Every row gives one point. Each copy is the shape, with its points in the same order, turned, moved and blurred by noise. Say if it was mirrored as well.
In the rows, zero is written as 128.

Shape (7 x 3):
[[102 125 170]
 [129 129 157]
 [125 105 178]
 [132 188 129]
 [145 146  59]
 [ 94 108 159]
 [128 148 120]]
Copy 1:
[[158  85 141]
 [166 103 128]
 [168 113 157]
 [163  76  72]
 [ 98 132  52]
 [140  87 165]
 [143 107  89]]
Copy 1 is: mirrored
Copy 2 (7 x 3):
[[121 115 177]
 [134 134 155]
 [152 129 178]
 [ 82 154 117]
 [123 122  55]
 [133  99 170]
 [113 129 116]]
Copy 2 is: only turned
Copy 3 (7 x 3):
[[121 151 168]
 [139 143 144]
 [149 144 174]
 [111 161  86]
 [114  79  70]
 [115 131 176]
 [119 128 110]]
Copy 3 is: only turned

Shape:
[[118 153  81 127]
 [138 106 133 181]
 [144 123 165 143]
 [137 125 164 133]
 [113 125 159 198]
 [134 172  81 140]
 [ 90 176  84 121]
 [113 114 129 152]]
Copy 1:
[[114 133  89 157]
 [184 156 139 120]
 [153 125 143  91]
 [141 123 142  91]
 [168 182 135  88]
 [125 125  66 143]
 [ 87 145  75 141]
 [143 156 138 125]]
Copy 1 is: only turned
Copy 2 (8 x 4):
[[105 186 135 115]
 [156 139 113 169]
 [157 114 143 135]
 [156 116 148 134]
 [183 152 141 185]
 [126 194 130 103]
 [108 210 167 112]
 [133 147 139 160]]
Copy 2 is: only turned
Copy 3, 8 rows:
[[130 143 116 185]
 [ 84 153 160 125]
 [103 152 112 100]
 [111 149  94 105]
 [ 53 173 125 123]
 [139 169 125 195]
 [126 149  83 210]
 [ 92 130 119 138]]
Copy 3 is: only turned

Shape:
[[139  81  99 181 125 114 133  84]
 [135 122 126  80  81 156 120 162]
 [122  68  94 162 105 185  82 152]
 [108 178 102 165 103 117 166 112]
 [204  77 152 142 137 156 113 170]
 [116 173 100 164 142 119 135 134]
 [165 140 147  93 137  89 134 123]
 [115  60 148 117 144 150 119 150]
 [111 130 128 115 149 111 130 142]
 [ 86 116 102 121 118 168 110 145]
 [ 65 137 166 139 139  80 140 124]
 [ 87 137 105 135 150 161 158 147]
 [139  80 110  97  76 124 164 165]
 [166 149 149 157 136 148 199  98]]
Copy 1 (14 x 8):
[[117  91 170 122 103 128 100  63]
 [154 100  92 116 109 141 109 186]
 [132  24 160  95  91 127  95 158]
 [ 92 151 146 152  70 125 149 124]
 [164  38 104 120 150  76 121 122]
 [ 73 124 151 137 102 118 159 135]
 [130 133  87 137 163 133 139 114]
 [167  85 157  77 154 113 107 146]
 [113 131 144 110 151 129 132 145]
 [117  95 149  83  98 138 123 179]
 [136 173 189 131 151 149 152 139]
 [106 130 162  83  97  97 150 163]
 [159 124 114 127 112 104  65 167]
 [151 137 119 129  87  76 162  81]]
Copy 1 is: only turned
Copy 2, 14 rows:
[[141 100 107 111 165 120 148 195]
 [133 129 118  99  59 136  77 132]
 [155  99 129  91 133 188  65 192]
 [ 71 141 150 129 131 129 163 140]
 [217  71 124 135 102 151 100 134]
 [104 151 135 137 152 153 145 123]
 [158 144  92 140  98  89 134 112]
 [188 122 132  81 134 117  72 144]
 [148 160 121 106 132 117 116 115]
 [116 142 129  87 131 154  70 147]
 [139 197 164 112 149  82 131 142]
 [105 132 152  87 156 140 101 106]
 [149 112 122  55  64 124 126 144]
 [114  70 151 147 135  86 150 111]]
Copy 2 is: only turned
Copy 3:
[[103 141 101 186 130 153 162  83]
 [110 153 160 109  71 104 126 163]
 [108 179 131 165  79 199 108 144]
 [110 133  66 107 127 119 195 135]
 [139 120 138 199 102 124  75 160]
 [119 128  73 102 152 137 152 140]
 [113 102 148 131 145  72 130 124]
 [100  99 160 150  79 160 104 114]
 [104 106 125 105 125 125 123 124]
 [110 148 131  97  88 172 134 134]
 [ 62  62 122 100 138 137 172 123]
 [128 111  92  86  90 158 140 121]
 [ 78 143 124 142  48  88 118 121]
 [170  86  84 161 108  97 180 126]]
Copy 3 is: only turned

Shape:
[[113 163 109 153 175  93 130 122 103 103 118]
 [159 174  87 150 193 127 137 141 144  94 103]
 [120 147  77 198 133 131 115 137 142  87 159]
 [114 143 104 145  56 116 125 120 121 176 127]
 [158 178 126 145 139 118 143 144 144 114 133]
 [ 78 136 129 146  84 130 127 165 139 130 115]
 [134 142 158 155  72 139 141 109 111 123 137]
 [184 150 143 131 173 155  67 122 139 140 148]
 [209  83 129 149 125 122  95 134 143 136 129]
 [ 56 137 131 140   8  62 117 155 109 118 144]
 [139 155 122 144 168 112 120  81 180 108  98]
 [185 101 133 128 137 195 123 124 167 110 154]
 [ 90 125 108 125  86 111 131 123  95 124 123]
 [165 109 172 166 165 117 117 117 137 179 119]
 [171 103 139 127 153 109 126 122 151 168 180]]
Copy 1:
[[157 153 170 150 171 117 126 107 139 132 108]
 [123 171 192 123 161 154 146 104 125 136 151]
 [111 169 117 186 172 124 133  71 124 117 158]
 [145 119  64 185 142 130  96 164 101 131 158]
 [141 122 148 141 150 163 145 121 135 121 160]
 [152 135  63 132 112 123 104 104 105 124 145]
 [142  93  75 175 142 140 165 138 109 127 129]
 [ 82  95 185 165 120 152 136 133 105  83 140]
 [ 55  80 138 163 158 177 111 132  93 140 134]
 [190  93  18 189 126 104  78  99 140 166 146]
 [129 172 166 164 118 184 139 138 139 132 105]
 [ 37 117 119 137 131 157 174 137 118 105 145]
 [144 127  80 163 139  92 112 142 127 155 124]
 [112  95 143 145 157 181 108 146  88  84  86]
 [ 76  85 127 151 165 168 101 147 151  84 119]]
Copy 1 is: only turned
Copy 2:
[[156  95 132 160 102  65 116  85 155 128 144]
 [213  79 127 165 113 102 127 121 168 119 151]
 [134  86 109 173  67 144 120 103 181 149 153]
 [ 83 149 175 143 130 138  92 127 132 171 159]
 [173 107 154 162 124 122 119 115 163 138 110]
 [ 88 119 155 163  92 125 122 148 112 128 124]
 [110 154 162 127 100 118 122 131 161 176  99]
 [160 114 106 120 173 135 177  99 183 127 128]
 [145 104  81 102 173 146 111 143 157 172 112]
 [ 31 115 186 164  83 126  88  97  76 184 107]
 [175  76 155  94 112 109 114 112 178 102 143]
 [175 143  90  97 116 175 152 146 168 135 109]
 [103 143 145 136  92  97 110 112 102 162 145]
 [124 128 106 112 180  96 104 138 192 110 109]
 [143 145  94 116 170 147  89  95 160 118 110]]
Copy 2 is: mirrored
Copy 3, 15 rows:
[[125 118 124 101 137  88 135  90  81  85 169]
 [ 87 127 116  61 128 105 166 115  59 115 137]
 [ 94 142 128 117 150 126 121 121  53 153 204]
 [126 139  87 171 162 131  80  85 124 161 126]
 [108 144  94  95 147 124 120 118  74 101 122]
 [109 144 118 161 147 180 111  85 113 127 156]
 [167 145 109 133 159 159  59 105  89 124 119]
 [131 156 105  55 153 115 134 181 129 131 140]
 [123 132 104  91  99 127  84 181 124 169 125]
 [161 121  78 234 134 178  87  71  97 109 187]
 [136 159 105  68 100 102 145  93  89 141 138]
 [129 169 146  90 131 146 129 183  97 177 105]
 [149 108 125 174 145 143 113  85 110 126 139]
 [116 165 122  79 101  97  73 139 147 106 120]
 [126 175 115 134 117  74  97 175 130 140 117]]
Copy 3 is: mirrored
